Rows are points. A path goes straight from each point to the next, and from the last back to the first. The post is the endless flat space through its rows: a point in 2 columns, a line in 3, a plane in 4, and so on, so that a path can go around it. Count how often the path circles the post. Going back the other way cancels.

Post, one row:
[[-9 -7]]
Path, 18 rows:
[[  0  37]
 [ 16  -2]
 [ 22 -37]
 [  8   5]
 [-10  16]
 [-38  21]
 [-23 -18]
 [ -7 -26]
 [ 29 -44]
 [  3  32]
 [-28  47]
 [-41  13]
 [ -7  30]
 [ 24   2]
 [ 16 -48]
 [ -8 -61]
 [-47  -7]
 [-22  13]]
Times around: 0

Post (5 x 6):
[[-38  40 -23  39  -6 -10]
 [ 30  26  33  10 -16  27]
 [-32 -41  -1   0 -13   7]
 [ 22 -44 -10 -14 -26  28]
 [ -1  41  17  29  26   8]]
Path, 25 rows:
[[-34  -7  26   1 -11 -19]
 [-20 -46   0 -45 -43  32]
 [ -8  23   1  30  23  36]
 [ 21 -29  -2   8 -25  24]
 [-16  -5  18  19 -53 -12]
 [ 14  54  16  23  33   4]
 [ 38  33   5   2  10  43]
 [-29  -2   0  40  50  37]
 [ 12  53  -1  43 -29   2]
 [-28   1  68  10  -8 -25]
 [-23  -9  21  15  16  -4]
 [-20  54  16   6  46 -21]
 [-43 -15 -35  -3 -66   4]
 [ 29   7   7  16   3  68]
 [-14  29   4  46   2   1]
 [-10 -27  27   5  -2   0]
 [-73  38 -46  23  -9 -35]
 [ 12   8 -51  -8  10  36]
 [ 26  -3  31  25 -17  44]
 [  5  29 -23  34 -11  -1]
 [ 37  -1 -10   4 -12   9]
 [-35   1 -20   8 -16   4]
 [-11  16   3   7 -27  45]
 [  1 -37  20  21  21  30]
 [ 39  -1 -22  25 -15   5]]
Times around: 5

Post, 8 rows:
[[-33 -13  10  28  32  -3 -37 -49  -7]
 [ 58   6  11  -9  11  11  -2  48 -47]
 [ -3 -31 -13 -16  13  -9  -5 -17   9]
 [-17 -24   2   7   8  25 -37   1  19]
 [ 28  32  -1 -33  19  12   9   1  13]
 [ -2   7  14  -7 -12   9  16   5  10]
 [ 19  41 -31   1  -9  42   9 -32 -18]
 [ 18 -13  16  20   2  15 -13   1  48]]
Path:
[[ 22 -63   5 -17 -10  38 -28  10  31]
 [  5  19  23   7  68  48 -38   0  23]
 [ -6  14  12  50  25   3  -7 -19   0]
 [ 82  38  56  56  50  -6 -34  19 -17]
 [ 11 -27 -31 -12  31 -25   0 -29  52]
 [  3 -20  24  31  68 -23 -22   0  18]
 [ 40  38  12  47 -43  -2  15  35 -28]
 [ -1  34   5  -6  50   7 -45 -26 -44]
 [ 27 -20 -13  -6  54 -23 -32  -6  34]
 [-19   8  37  -8  43  12 -24  69 -26]
 [ 26   8   2  -2  31  30  -2 -25   6]
 [-27  57   2  -6 -30  41   6 -57 -14]
 [  3  12  49  38 -11  20  -1 -14  35]
 [ 36  -6 -19   1  13  64   9  -7 -10]
 [-16  -6 -22  33   9  16 -18 -13  -1]
 [ 82  46  -5   8  32 -16 -11   4  11]
 [ 20  -5  17 -13  26 -23 -12  44 -13]
 [  6 -19 -55 -26 -32  33 -41  26  16]
 [ 16  -3  26   1  -8  21  -8 -25  14]
 [ -6  -8  11  -2 -35  25  15 -30  -1]
 [ 28   6   1   6   5  20 -27   3 -27]]
Times around: 1

Post:
[[ 13  23  20 -20 -26 -45  12 -11 -15   9  33   0  -7  -2]
 [-22  -7  27  -1  17  -5   4   7  -8  33  17 -15 -48  11]
 [ 34  -3   4   5  29 -29 -11   4 -16  17 -35  20  26  21]
 [ 34  22   7  16  -6  -7  18  24  35  14  38 -45  37  -5]
 [-15 -12  17  10 -41  26   8 -18  -9  19   8  -3  23  17]
 [-25  -8  15  30   7   4  -5  -1   1 -16  18   4 -31 -42]
 [-66 -29  37  25 -45 -25 -17  25 -15 -20 -17  27 -13   5]
 [-14 -14   6  10   4  26  -4  35 -25  29 -35 -29   0 -35]
 [ 46 -10   5  -9  -8  12  22   4   2 -20 -54  19 -20  -4]
 [  7   0 -27  29  -8  -6 -41  -7  -7  13 -13   8  11  19]
 [-46 -25  22  -3 -32 -22  34  19  -1  31 -31  12  12  -5]
 [ 26  -7 -35  34  17  29  28 -18  -7 -15 -14 -15   5  50]
 [ 35  -8 -17  51  20 -12  27   4 -15  18  -1  -4   5  29]]
Path, 29 rows:
[[-44 -26  54 -12  13 -40  -8   7  -6  47  78 -20  30  95]
 [ 26  -3  21 -19 -22   1 -32  -9 -31   4  -4 -18   4  36]
 [-42 -34  24  39  28 -22   8  21 -62   0 -72  11 -28  13]
 [ -8  38  31  -2 -54 -17 -12  29 -19  14   6 -26 -21  33]
 [ -8 -33 -28  32 -11  18  31   0 -14   8 -62  42 -11  -2]
 [ 20 -10  14 -11  21  -3  -3  46 -14  16 -29  -6 -24  -3]
 [  7   7 -16  -4 -33 -42  16  13 -21 -56 -43  41 -45 -24]
 [ 10  16 -24  47  14  -3  -2  -2  -4  -6   0 -17  37   9]
 [ 49 -36  13  67   6  31  -6 -40  -6  32 -21  46  63  -8]
 [-17 -35  -1  -3 -27  23 -54  -9  -7 -15 -26   4  41  -2]
 [  0   0   1 -43  -4  23  29  52   7  10 -22 -39 -35 -42]
 [-46  -6 -10  26 -59  15  23  38  -3  -7 -14 -14  36  -4]
 [ 19  16 -39  57  14 -13  20 -16  10 -36 -22  12  -8   2]
 [-17   5 -14  37 -10 -11  -9  10 -32 -14 -11 -44  24 -30]
 [ 76   2 -20  19  30  -2 -30 -53 -21  44  30   1  56   4]
 [ 11 -31  14   2   4 -10  15  22  38  11   7  28  12  46]
 [  0  15  -9  54 -13  -3 -24 -11  -4  35  52  10   5  26]
 [ 33  21   7 -16  41 -23   1  48  -5 -10 -38 -16 -12 -23]
 [-60 -22  18  26 -12  25  19  34 -27  35  25 -11  13 -13]
 [ -9  -5 -17  21 -41  -3  39  -8 -25  38  33 -17   2 -30]
 [ -4 -30  21   8 -53  42 -16 -14  23  54   6 -36  20  57]
 [ 17  17  19   0 -20 -25  14  33 -36  81 -27 -54 -30  -5]
 [ -2  16 -16  16  13 -35  -9   6  43  21   2  14   0 -26]
 [ 11   7 -27  10 -13 -15  12  -4  -9 -38 -18  29 -30  -7]
 [ 31 -32 -37  54  14  50  45  13 -24  35 -24 -25  13 -23]
 [-15  -8 -14  26 -48  -6   7  18  53  24   9 -50  15   7]
 [ -3  12 -17   7 -13 -10 -34 -17  25 -19 -37 -11 -31  11]
 [-53  13  16  24   1 -17  27  25  13 -25   1 -14  -2  16]
 [ 13  22  29 -12 -45  11  20 -44 -27   3  67  22  26   2]]
Times around: 1

Post:
[[-24  13   6 -16 -16  41 -31 -24 -13 -23  27   6   2 -18  18 -14 -11  11]
 [  4  -5 -27  -3 -17   6 -18  22  26  15  27  13   7  10 -24 -23  16  13]
 [ -5  -1  13  23  31  18 -16 -15 -17 -19 -32   9 -15  -6 -29 -18  -4   4]
 [-22 -20   9  -3  -3 -22  -8  -6 -10  33  24 -40  -8   3   4 -12  -5  12]
 [ 29  14  33 -13  16  -7 -11  18  33 -10 -15   5 -25 -30 -37 -51  50 -21]
 [  7  13  39  -8 -38   4 -21  16  29  16  32 -28  13  22  51 -29   9  -3]
 [-12  -3 -35 -15 -44 -13  24  -5  61  18 -11 -33 -39  23  16  -9   8 -25]
 [-43 -10   9 -13  17  10 -42 -15  -5  -6  27 -33  14   4  29  28 -16  32]
 [-27  -3  14 -35 -38 -12 -31  13 -14   7  40  19  27  -4  -1  31 -14  -3]
 [-11 -11 -22  42  13  -2 -21 -58  64  14   3 -15 -61  27  -7 -23 -25   6]
 [ -7   8 -16 -12  10  30  -5  -4  -2  17   4 -29   0  10 -23 -10  29 -21]
 [ 36  -4  23 -20 -23  16 -22  22  -6 -21  15  10  -9 -20  12  22  23  -3]
 [-47  -4  14  33  -5  34  -3  -3  11 -11  10   0 -40  -1  -9   3 -11   9]
 [-19  11 -15  -2   1  23 -37  38 -17  25   5  10  -2 -18 -10 -24   6 -11]
 [-23 -32  -7  29  -7  -6  16  -7  30 -12 -14   5 -28  -6  -1   4  45 -11]
 [ 24  44 -13   5  12   7  -1  33 -19   4  12   2  32  -8   8 -37 -21  -7]
 [-11   0  38  15  12  -1  23  12  28  33  -3  24  -4  -3  10 -11 -18   1]]
Path (25 x 18):
[[ 16 -28  51   9 -11  18 -20 -23  44  -7 -11 -36 -35  20  33   3  -8 -14]
 [ 21 -18 -41 -19 -18   9 -45   6  14  -8  21   2  18  -3  -7  14  31   9]
 [-12  13  26  53 -15  49   0   8 -10   5   9 -16 -29  23 -33  17  -5 -22]
 [-71  14  30  35 -11  45  33 -23  21 -26  -8 -29 -37  14 -27 -30 -11 -18]
 [-34   2  41   0 -29  -2 -11  31 -22   7  30   2  24 -31   7 -33  14  -4]
 [-14  18 -34   0 -34  15 -40  11 -31  -4   7 -30  13   8 -35 -72  24  -6]
 [-32   1 -16   4 -29  16 -19   7   1 -26 -15  29 -33 -13 -19  -4  27  -7]
 [ 22 -16  21  22  -6  60  17  13  23 -22  -5  22 -43  22  -6 -24  33  44]
 [-11   5 -16 -12 -17 -41 -50  30  10 -16  10 -22  35  17   3  -1  31  11]
 [ 32  21  -3  -6 -42  -5  26  14  -5  13  -3 -36  20  11  11 -69  12  -2]
 [-48  21  39 -28 -22  -8 -82  22  26 -17   9  12  37 -21  47  -5  -7 -13]
 [  0 -18   2  15   7  17 -24 -11  15  12 -22  -2  17  21  11  46 -23 -21]
 [-30 -21 -28 -16   8 -31  19 -18  21  68  10 -10   3   6  -6  32 -49   7]
 [-51  11  29   3  -3  22  -9   1  26  46 -27  31 -20  -4  14 -17  -1 -31]
 [-88 -14   2  13 -13 -10 -54   3 -21  28 -10  -2  -8   2  49  -6 -19  -3]
 [ 21  14  25  23 -10 -28 -37  10  15 -20  -7 -11 -39  -1  30 -41 -12  -1]
 [ -3   0 -16 -28  -2 -10  29 -22 -11  17 -32 -19  -5  -9   5 -19   2   3]
 [-70  -3  47   5   8  32   0  10  43  43   9  18  46  -1  41 -24  22  18]
 [-29 -17  13  10 -11   0 -20  -2  44 -23  32 -23  -6  -4   6 -31  19  37]
 [-14 -25   4 -22 -17 -13  10  -1  53   0  22   4 -16 -23  -9 -39  13   4]
 [-95  14  41   4   3  18  -3   7  23 -27 -11  36 -50 -43   9 -44 -29  15]
 [-18 -21  36   6 -25  21   0   4 -39   6   7  13 -38  -4  -6  26  12  -1]
 [ 16  29 -13  19  37  11   0  18  -9  19 -11 -24  -1  27 -23 -25  14  24]
 [-31  -1  -5   9  20  -3 -11 -30  47  10 -18  15 -37  35   3  16 -25  -2]
 [ 13  -3  22 -12  -5  16 -46   0   4  -5   3   3 -19   2  11 -19   2 -29]]
Times around: 0

Post (17 x 18):
[[ 28  13  -4   0  46  26 -16 -51   1   2  -6 -13  81 -23  -5  60  31 -36]
 [ 13 -12  18  26 -24  -8 -12  -1   2  13   2  16 -32  39  35 -11  -6  36]
 [ -3  -6  44  20   6   6 -16  -3   5  18  14  -9 -58  16 -10 -22   3  14]
 [  7 -16  49   5  -2 -12  35  24  -1   2 -13  17 -18   8  -3  -2  10  -2]
 [ 19  40   3 -13  39  -8  48 -21  18  17   1  29 -47  -2  -9 -13  20 -47]
 [ -3  42 -11 -14  42 -31  33 -10  37 -10   9  27 -19 -57  -5 -14  13 -24]
 [ 24  25 -27 -23  -9   4 -34 -19  -7 -14 -23 -14  92   5 -18  21  12 -35]
 [ -6  17  16 -24  -3  -3   6  -7  31 -20  13   8   3  40  12 -36 -41  32]
 [ 30   5  14 -19 -44 -12  11   4  22  14  10  -2  -3  33 -20   3 -26  33]
 [ 37   4  -9  -1  44  -7  28 -20   8   8 -25  14  -2 -44  -2 -29   1 -43]
 [ 15  14  -4  17   0 -16 -15  35  14  26  29  24  23  50 -17 -12 -48  25]
 [ 24 -12 -14 -43   8 -33 -33 -39 -33  -2  15   2  78  17  -8  22   1 -10]
 [ 12 -25   3  14   7   8   8  28  18 -12  15 -10 -40  47   1 -17  16  41]
 [ -6 -22  35  20  38  -4  17   1  42 -10   3 -18 -58  14   5  17   5 -40]
 [ 31  31  13  18  51 -45  22  -4   9 -17 -23  34 -22 -15 -23 -20 -11 -11]
 [ 19  10   9  18 -38 -23  12  -5  16  -3  35  -3  48  39 -11 -14 -20  20]
 [  3 -11  26  20   3  30  26   2 -12 -23   9  -4 -65   1  -4  16  -3 -12]]
Path (27 x 18):
[[ 17  10  -1  35 -52   6  -3  19   8  -3  67   9  18  34   2 -31  23  24]
 [-10 -50  39  16 -10 -30   1  44   7 -18  -1   7 -15  38  -5 -50 -39   6]
 [ -5  23   8 -26   6  14  -9 -23 -52   8 -35   1  -7  10 -40 -16  44 -39]
 [ 20  18   4  14  14  13 -13  16 -37  12 -50  30  25 -36   5 -26   2   8]
 [ 46  27 -48  35  12  14  15  36  38  19  10 -13   4   1 -12 -37  14   1]
 [  4 -25  39  -1  15 -34  13  12  -7  39   7  24 -39  53  38  16  -7  16]
 [ 16 -20 -58  19  -8  31  28  52  34 -20  22  -4  -4  52   8 -40 -22  30]
 [ 37  -8 -28  -6  -8  25  -8 -13 -30  -8 -18  33 -26  19  11   4  -5  -2]
 [ 46 -27  23  15   2  25  21   5 -14  28  -1   9   6   0  10   0  -5  -2]
 [  4  44 -23  10   1  11  14 -21  50 -22  78   5 -32  69   8 -14   0  -3]
 [ 14 -16  55  -6  48  25   8  17  11  35   2  21 -55  35 -36  40 -12 -16]
 [ 22 -58  52 -44  19  -4  35  24   5  24 -84   6  -9 -10   1  -9 -26  30]
 [  2   1   6 -54 -63 -32  33   2 -60 -13   9  13  39  31  13   4 -37 -38]
 [-13   9  17  -2  34 -46  -8   1  40 -36  29 -18  -7  27  28 -35  -7  -7]
 [ 27 -30   3   2 -18 -18  48  30 -25  -6  -9  -6 -70   6  -3  33  -9  -1]
 [ 41  35 -12 -25  -7 -52 -15 -48 -14   8   0   8 -67  11 -53 -34 -23  34]
 [ 10  41  22  11  37 -31  54 -60 -13 -16   5  -7  10  19   1  52  -1 -80]
 [ 22  11   8  38  42  -3  58  26  42 -26  14  29  14  45  62  -1  -3  30]
 [ 44  -1 -29 -51 -53  40  17 -25  -1 -11   9 -28  -2  21 -14 -12  23   0]
 [ -3 -31   1  40  -1 -14 -58   7   2   4  16  23  16   0  -5 -40  14  47]
 [ 44  41 -22 -17  30  10 -61   2  29  23 -27 -15 -12  23 -56  61  35 -21]
 [ 63 -15  31  42 -22 -20 -16  -3   2  -9 -25 -13  21 -26 -11  -9 -57  24]
 [ 11  -8  -1  36  47   6 -81 -25  -9  38   0 -30 -41  50  10 -23 -32 -14]
 [-10   9  -4   9   4   6  15   4  22 -14 -42 -12  21 -13 -12   3 -29 -38]
 [ 10 -35  19  -1 -25 -21  53  47  55 -31 -34  10 -41  26 -10  -3 -30   5]
 [  1  13   4 -25  12 -28  26 -54  -4  -7  12 -24 -51 -13   2  -7  35 -21]
 [ 27 -16  15  21  13   1  23  38  15   6  43 -26  33 -10 -17 -17 -23  43]]
Times around: 1

Post, 17 rows:
[[ -7   7  19  -5  17  18  38  10  13  19  27  46  18  -4  17  -1   6 -32]
 [ 13 -20  18   3  30   4  -5   2  16 -18  -6   3 -25  15   3  29  20  -9]
 [ -7 -30  34 -21   7 -12  13 -11   9   7 -18  25   1 -30 -18  21 -20  13]
 [ 30 -26  -4 -21   1   0  -1 -15  -3 -24  -7   5  32  13 -18  24  -7   0]
 [ 46  29  -2 -12  10 -20 -26  -8  43  10  26 -30  22  43 -24  46 -37  47]
 [ 29 -18 -14  18  -8 -16 -30  -5  23 -30  43  -8  22  -8   3  -6  19 -43]
 [  9   8  27  -5  -7  -4  29 -20 -12   3   0  -4  -9 -19   8   0   4 -38]
 [-15   9  -1 -42   5   1  13  -1   6 -10  -2  20  -5  11  -2  -7  -1 -25]
 [-47  80  31  24   5 -24  27 -30   0 -12 -13  -1  14 -21   7 -11  12  40]
 [-15 -33  60 -60  21 -10 -27  -7 -11  64  33 -22  49 -14  12  55 -10  44]
 [ -9  10  36   8   6   4  52  14  -6  15 -19 -10   0   2  -6 -32  -2   1]
 [  3  29 -33 -12 -10 -27   1 -13 -31  50 -30  31   9  19 -35   6  -4  10]
 [ 23  -1  -1  -4   7  35  11 -12  -8 -17  -3  26 -15   5 -38 -16  -9 -11]
 [  5  31  27  21  -2   3 -24 -23  36  -4 -34 -25  42 -47  67 -30  26 -36]
 [ 20  -2   8 -34 -25   9  27  25  18  21  25  48 -15 -27   2 -16  21   3]
 [ 86   4   0  -7  30  -4  -6  21  47 -28   2  50  10 -28  32 -26   3 -59]
 [-20   1  13  17  -5  17  -2   5  -6 -29 -15  20 -19  18  38 -13 -24   4]]
Path, 30 rows:
[[ -3  11  30 -22  31   5 -28 -41  40 -22 -20  21  28   5  61  18 -60  -1]
 [ 12  50   9  10  49   4 -17 -40  43 -19  11  46  20  10   2  43 -70  41]
 [-29  58 -21   1 -14 -43  20  14 -15  21  11 -28  14  18  16  -3 -17 -22]
 [ 63  31   9  -5  -2  11  47  36 -12  21  -3   4  46  -8  -1 -46  30 -66]
 [ 65  30  27 -16 -26  13  -8  15  17 -14  44  10 -14   1  20 -18  -6   2]
 [ 48  -8  36 -47   2 -49 -18  -3  40 -11  47 -14  -3 -14  34  -7  35 -18]
 [ 24  16  23 -23  26 -19  34   2  13  50  33  26 -24 -19  13  17 -15  10]
 [ 35 -26 -26 -18 -19 -27   2  39  29 -27  -7  -6  -4  -9  -5 -27  36  -3]
 [-20  29 -28  -2  -9  38 -41  -7  -2 -40 -54 -44  23  64  31  15  -8 -33]
 [ 30   7  75  29  19  21 -11 -31  35 -61  57 -11 -23 -14   5  46 -10 -17]
 [-13 -58  20 -51  16  44 -43   6  25  39  11 -18 -21  69  69  24  23 -28]
 [ 48 -11   2  -3  11 -50  14  -9  45  25   7  14 -11  -8   2  39  30  10]
 [ 33  25  16 -19   5  19  37  -7 -16  42 -25  14  10 -16 -10 -46  30 -50]
 [ -7  36   8 -47 -32 -19 -51 -33   4  -1 -18  24 -52 -13  50  13 -48 -29]
 [ 11 -67  -4 -31  -4  12 -72 -33  23  31 -29 -12   8   0 -21   4  44 -11]
 [  0  -6  28  25  14  19  -2 -30   1 -81 -22 -26  84 -16  39 -25 -28  37]
 [-24  18  50  22  50  -5   1  16  42  16   2   6  40 -35  41  -4   6   2]
 [ 24  22  36 -42   5   2   2  -3  26   1  30 -13   9 -35   2   5  10 -16]
 [-30  33   4  -8  -1  31 -11 -25 -57   5   8  66   6  35 -61  24 -24  37]
 [-26  27  -1   5 -22  29  12 -28 -16  33  -9  33  50  11 -25 -66 -31  -8]
 [ -2   3  10   6 -17 -40  36  -3   5  -5  -8   2  33 -30  16 -52   5  21]
 [-54 -29 -10 -38  -5  -8   5  -4  28   3 -17  -3   3 -16  25   7   0 -39]
 [-35  36  23  -5   0 -11  15  19 -50  -6  -1   4   1 -10   7 -49 -36  -2]
 [-25 -24  30  -3  -4 -46  10  23 -11 -31  29  -2 -39  11 -24  44  39 -18]
 [-25  47  52 -42   3 -17 -36 -44   0 -35  -7   4  34   3  70  -1  -4  41]
 [ 14 -42 -23 -47   9 -52 -43  -4  70  46  18   5  11  28  24  36   6 -14]
 [-24  20  -3 -16  -1  -9  24 -10   2 -10  56  36 -25   3 -24  17 -16  -6]
 [-18  37  -5 -28  -2 -19 -50  -5   0  36 -33  -2  29   0  49  11  -3  14]
 [-19  35  13 -14   2 -19 -16 -31 -66  11 -23  28 -16  14 -24  29 -37   7]
 [  4   9  24 -16 -37 -19  30  -8  -3  20   3   2 -31  10   7  22  -7 -12]]
Times around: 5

Post:
[[ 10  15   4   1 -18  20  -6 -16 -15  -4  11  27  23 -20  -4  12  -4 -12]
 [ 16  35  -7 -17 -12   7  22 -20  10  16 -16  10 -11  25 -19  -9 -37  -2]
 [ 17   6 -59 -29 -16   1  22  -5  -4 -16  -1   8  -8  19  18  14 -13 -19]
 [ -9  25  -7  -8  -6  20  25 -26 -36 -32 -22   5 -19 -41  26  -9  -7  35]
 [ 18 -10   9 -27  23  39   2 -15  22   6  22  25  -5 -28   9   6  -2 -12]
 [-30  19  10  -6 -17   6 -20  -4 -13   9 -14  22  -8  -8  -4  -6  21 -27]
 [-37  19 -20   4 -29  10  29   8 -33  12  13   1  12 -30 -24  13 -12 -24]
 [ -7  -3   9   2 -14   3 -18  -6  19  11  48  -4 -33   9   0  27 -16 -23]
 [ -6   8   4 -19  10  13   3 -26  18  -4  -5  42 -19  17 -19  -6 -29  23]
 [-28  16  -3 -12 -25 -37   5 -13  13 -17  -2  -1   5 -27 -20 -13  16  -3]
 [ -4  -8 -28   1  14 -12   5  20 -16   2  29  -8  12 -11  36  -4  -4  -8]
 [ -8 -15 -13  32  21   5 -24 -19  27  18 -14 -13   1 -36   9 -25  23 -10]
 [-24   1 -28 -20   9  19 -26   9  19   4 -19 -14 -12 -25  43  11 -29  19]
 [ 12 -18  12  -1  -4  19  -1 -41   0   0 -34   8  -7 -14  10  16 -13 -36]
 [-18  -7  24 -13  15  28  22  24  -7 -32  -4   1  -1 -18  16 -33 -12  47]
 [-14  48  -1  -8   1   1  -1  31 -17 -35 -29 -12 -12 -26  21  20  -5  -2]
 [ 40 -31 -19 -10  24  -3  10   6   2 -14  -5  23 -23 -40  37  11  35  17]]
Path, 28 rows:
[[ -2  14  -6  -5  20  -7  35  36   8 -35  37 -16   5   4  33 -20  19  22]
 [-15  28  -2  26 -32  24  14 -23 -20   5 -10  25 -30 -16  -3 -18   3  30]
 [ 11  30  -5 -31  19  21  -3  28  -7 -14  32  29   6 -13  36 -19   0   2]
 [  7  39 -17   0  -6   9  72   0  20  -5  10  -9 -11 -12 -47  -8 -39  22]
 [ 34   6 -48  -6   6  31  36  11  -4  -7   6   3   6  19  21   3  16 -19]
 [ -4 -33  25 -34 -11  44 -34 -26  -1  14 -29  16  54 -52  29 -14  17 -21]
 [  1  25  -9  -4  11  38  34  18 -26  21   2 -26 -27  11  19 -43 -48  19]
 [ -1 -17 -65 -17  28   4 -17 -15  20  27 -13  16  -7 -11  36 -34   2   9]
 [-31  16  23 -14 -15  16 -44   2 -10 -32 -28  13 -14  30 -12   3 -22 -19]
 [ -8 -31 -16  -2  -4   2   7 -11 -18   6  39  -1  62 -34  24 -24   5  30]
 [-13  19  40   5 -17  32 -19 -60  31   1  27 -13  10 -25   5  22 -27  -3]
 [ 23  -9  30  18   7  12  16 -27   5  -2 -44 -12 -47 -22  33  -5 -10  -9]
 [-27 -33   1  -2  23  22  19 -26 -24   9  -8  53   9 -33   9 -65   5  11]
 [-21  31   0 -10  11  13 -12  -1  10 -11 -12   3  13 -14  33 -18 -33  20]
 [-21  -7  22 -35  -8  24  21  20  31  13  15  13 -15 -70 -30  31  22 -19]
 [ 49 -18   3 -17  17  37  26  44  22 -18 -10 -19   2  -2  39  -4  -8  -4]
 [ 23  30  30   5  23 -33   2  26  30 -20  18  -5 -77 -35   9  27   4  28]
 [  8 -20 -95  12  22 -28 -22   0  27 -19  29  -6 -23  18  12  18 -45  47]
 [-16 -18   4  16 -51  -1 -25  -8 -70 -23  28  20  -8   8  22  30  22  -8]
 [-21 -13 -10 -22   7  12 -21   7  10 -22 -16   5  12 -22  45  29  -3   7]
 [ 33 -14  36   1 -38  25  36   3  14  -7 -57  -4  -4 -13  -2  17   3 -21]
 [ 16   2 -22 -28  -9   5  11  -7   8 -29  14  24  17   3  18  25  -4  -9]
 [ 12  29 -53  21 -11  43  16 -17 -43  -7   4  -6 -16  26  25  17 -27  10]
 [-18  -2 -30 -15  37  44  18 -26  15 -17  -5 -12 -15  13   3   2 -58 -23]
 [-53  14   1  -3   1 -50   7   1 -24 -42  -3  -3   7 -24   8 -36  -5  21]
 [-47   7 -44  29  -8 -14  -2  24 -38 -26   1  11   0 -23   1 -12  12  -9]
 [-37  31 -18  -1  34 -19  -4  14 -31 -23  19  -2  -7  -3   7 -40   6 -16]
 [-25  38 -15 -22  -4 -24   6 -23  -8  -7 -24  -2 -26   7   4  -8 -10  32]]
Times around: 1
